Each row is a point. A path goes straight from each point to the next, and from the last back to the first. The post is the endless flat space through its rows: a point in 2 columns, a line in 3, a plane in 4, and so on, so that a path can go around it. Count how often the path circles the post. Going back the other way cancels.
(in the rows, 128 means zero)

Post, 2 rows:
[[126 117 156]
 [139 150  93]]
Path:
[[103 103 140]
 [125  93  92]
 [189 107 117]
 [160 118 109]
 [189 153 137]
 [138 169 152]
 [ 98 189 125]
 [ 77 135 116]
 [137 129  78]
 [145 114 130]
 [163 105 130]
 [149 113 144]
 [168 139 132]
 [143 189 117]
 [ 95 175  95]]
Times around: 2

Post (5 x 6):
[[111 110  99 149  55 105]
 [140 118 140  93 146 219]
 [144 123 156 109 171  96]
 [132 117 138 174 141 108]
 [138 112 109 138 163 128]]
Path (8 x 6):
[[ 87 148 141 103 138 105]
 [139 172 163 107 152 177]
 [167 153 118 135 167 197]
 [117 130 101 116 108 134]
 [ 73 127  95 131 113 121]
 [109  82 105 119 126 135]
 [143  61 142 110 161 151]
 [114 106 100 133 136  87]]
Times around: 0

Post, 8 rows:
[[124 116 181 164 174 162 131 126  91]
 [ 93 131 146 107  83 118 104  77  88]
 [114 135 102 124 169 162 152 120 137]
 [131 158 158 170 140 128 136 139 112]
 [117 166 125 115 138 107  71  97 125]
 [152 112 125 105 135 150 127 184 128]
 [127  37 105 122 161 110  87 183 157]
 [160  81 132 119 137 154 130 143 157]]
Path:
[[117 135  97 115  98 120 143 109 116]
 [114  87 113 129 149 134 154 146 118]
 [107  78 146 105 181 166 146 121 137]
 [174 148 138 106 142 163 151 134 177]
 [158 161 102 139 162 129 183 200 142]
 [149 128 140 117 138 130  89 161  91]
 [162  70 138 180  83 120 187 118 127]
 [110 138  98  95 144 116 188 111 147]
 [125 123 185  84 157 162 134 151 122]
 [135 100 181  88 148 137 103  97 102]
 [144 109 133 112 127 164 161  94 109]
 [126 110 120 151 189 170 123  97 141]
 [122 103 163 194  61 136 154 119 124]
 [ 81 125  78  80 153 190 125 163 124]
 [127 131 132 137 138 179 124 168  91]
 [170  94 126  98 137 192 135 136  72]
 [137 110 151 144 124 129 141  82 107]
 [173 134 107 133 138 152 106 168 130]
 [146 154  80 134 119 126 125 125 170]]
Times around: 0

Post (11 x 12):
[[125 125 126 109  96 128 135 143 170 133 135 129]
 [149 164 181 157 118 112 120 110 120 121 155  86]
 [109  98 142  62 133 159 177 153 154 125 203 125]
 [148 155 127 118 155 119 174  88  90 161 121 120]
 [147 116 117 165 162 189 113 108 148  92 137  95]
 [157 110 139 125 118 143 125 165 128 152 158  80]
 [161 140 139  98 101 160 122 147  93 114 126 146]
 [141 165  82 152 136 179 161 229 159  75  45 133]
 [162 115 179 168 157 185 124 107 132 147 113 119]
 [104 149 166  55  96 157 115 102 120  97 130 106]
 [129 135 150 115 149 104 132 163 123 134 133 130]]
Path (20 x 12):
[[173 132 160 115 128 163 159 101 156 123 126 126]
 [166 176 112  82 114 110 160 121 108 188 122 108]
 [ 85 121 128  93 119 173 120 149 192 157 167 106]
 [ 76 133 157 151 194 141 164  89 148 145 135  95]
 [127 112 144 107 121 167 146 139 105 117  97 127]
 [141 136 150 117 131 122 148 141 109 105 111  89]
 [122 126 131  91 123 143 147 103 130  55 117 108]
 [179 126 119 113 159 130 165 137 133  93 179 120]
 [157 162  75  82  99 161 134 107 163 126 131 126]
 [141 152 120 115 127 115 152 171 123 171 148 141]
 [110 142 170  92  77 194 140 112 143  96 138 168]
 [151 130 156 138  43 178  82 142 121 108  81 142]
 [120  82 188 129 147 137 122 137 152 100 127 120]
 [147 148 105  90 109 130 118 151 124  73 122 160]
 [132 149 144 106 128 110 126 115 197 137 164 104]
 [150 119  83 111 112 126 103 179 133 167 136  80]
 [133 162 140 112 165 146 153 182  92 142 132 130]
 [115  95 156 157 116 203 153 156 185 139 131 118]
 [132 119 115 132 134 136 108  74 106 140  84 118]
 [120 165 199  87 104 110 181 171 122 119 116  95]]
Times around: 3
